Every row gives one point. A path goes straight from each point to the next, and from the last back to the first. The post is the endless flat space through its rows: a point in 2 columns, a line in 3, a plane in 4, and so on, so that a path can go around it. Count how often the path circles the post. Going back the other way cancels.
In the rows, zero is written as 128.

Post (1 x 2):
[[118 137]]
Path (12 x 2):
[[148 109]
 [ 88  56]
 [ 63  95]
 [ 99 104]
 [ 45 174]
 [122 176]
 [164 163]
 [156 191]
 [ 82 167]
 [ 80 118]
 [161  81]
 [141 143]]
Times around: 0

Post (7 x 8):
[[109 148 151 142 171  94 199 176]
 [132 137 112  78 184 132 163 159]
 [111 141 159  81  83 128 160  38]
 [111 129 104 109 109 107 176 205]
 [ 45 170 177 152   7 203  55  82]
 [141 120 121 146 131 105 115 160]
 [128 157  80 142 131 141 176 110]]
Path (14 x 8):
[[104 105  84 155 112 134 154  88]
 [106  90 123 195  83 120 137 139]
 [143  95 148  83 146 178 117 159]
 [178 131  72 110 111 118 180 176]
 [132 191 129 114  93 123 107 147]
 [ 68 194 112 171 102 100 153 119]
 [ 71 120  79 147  98 122 154  68]
 [ 96 118  82 183  98 194  98 114]
 [156 115  45 126 142 123 116 127]
 [110 169  69 146  77  67 240 129]
 [130 167 146 133 128 134  98  70]
 [114 117 159  43 101  86 118 134]
 [ 94  72 106 103 137 104  79 155]
 [ 83 105 160 148  83 214 122  92]]
Times around: 1

Post (13 x 14):
[[155 166 118 149 175 114 149  55  93 107  89 121 166 184]
 [160 106  81 112 116 147 173 100 117 206  68 155  82 185]
 [166 119 182  76 144  95 133 100 102 145  78 108 119 135]
 [ 99  74 125 105 110  59 118 150  93 161  87 159 135 138]
 [163 163 107 106 108 156 152 139 150  69 181 112 120 137]
 [115 126  83 145 104  70  81  81 144 163 126 102  89 200]
 [103 116 143 132 168 145 109 103 101  59  91  97  87  86]
 [135 134 127 110 180 140 141 120 127 136 192 156  44 131]
 [102 104 162 196 154  41 168 178 208  71 148 104 135 154]
 [128 148 127 182  98 131 123  99 129 162 174 155 102 125]
 [146 130 106 127  71  57 117  71 205  74 106 145 155 210]
 [151  93 121 125 178 144  80 123 101 182 103 148 101 147]
 [ 72 115 115 109 151 151 161 127 249  83 191  79 134  53]]
Path (18 x 14):
[[ 90 124 148 107 112  84 148  45 170 133  89 135  85  89]
 [129 144 137 133 137  41 128 101 130  70  72 121 181 106]
 [ 87 174  78 141 173 124 136  84 108 128  84 164  69 201]
 [126 101 176 103 113 164 123 187  85 143 132 123  59 153]
 [191 110 136 112  80 157 179  90 134 157 119 153 136 166]
 [178  59 108 106 123  97  36  99 176 134 138 144 133 159]
 [133 120  56 154 154 101 124 157  99  85  91  86  88 121]
 [143 112 130 117 124 117 147 151 154 167 113 182  86 154]
 [121 185 136  96 132 175 114  27 110 138 160  98  80  99]
 [165 130 143  91 175 152 147 121 115 103 177 142  98 178]
 [156  92 136 106 231 147 149 133 158 128 143 142 165 144]
 [115 133 103 106 174 131  67  97 101 116 156 139 115 166]
 [ 98 149  99 130 138 154 172 128 137  88 107 178  89 180]
 [150 150  93  93 127  85 107 132 206 137 178 140 117 130]
 [164 128 109 153 209  96 138 166  97 100 129 117 149 123]
 [115  56 153 126 160  98  77 176 106 130 108  89 109 102]
 [118 145 160 116 140 166 131 104 133 129 193  62  59 102]
 [ 85 153 118 123 123 151 138  99 140 127 121 102  59 136]]
Times around: 0
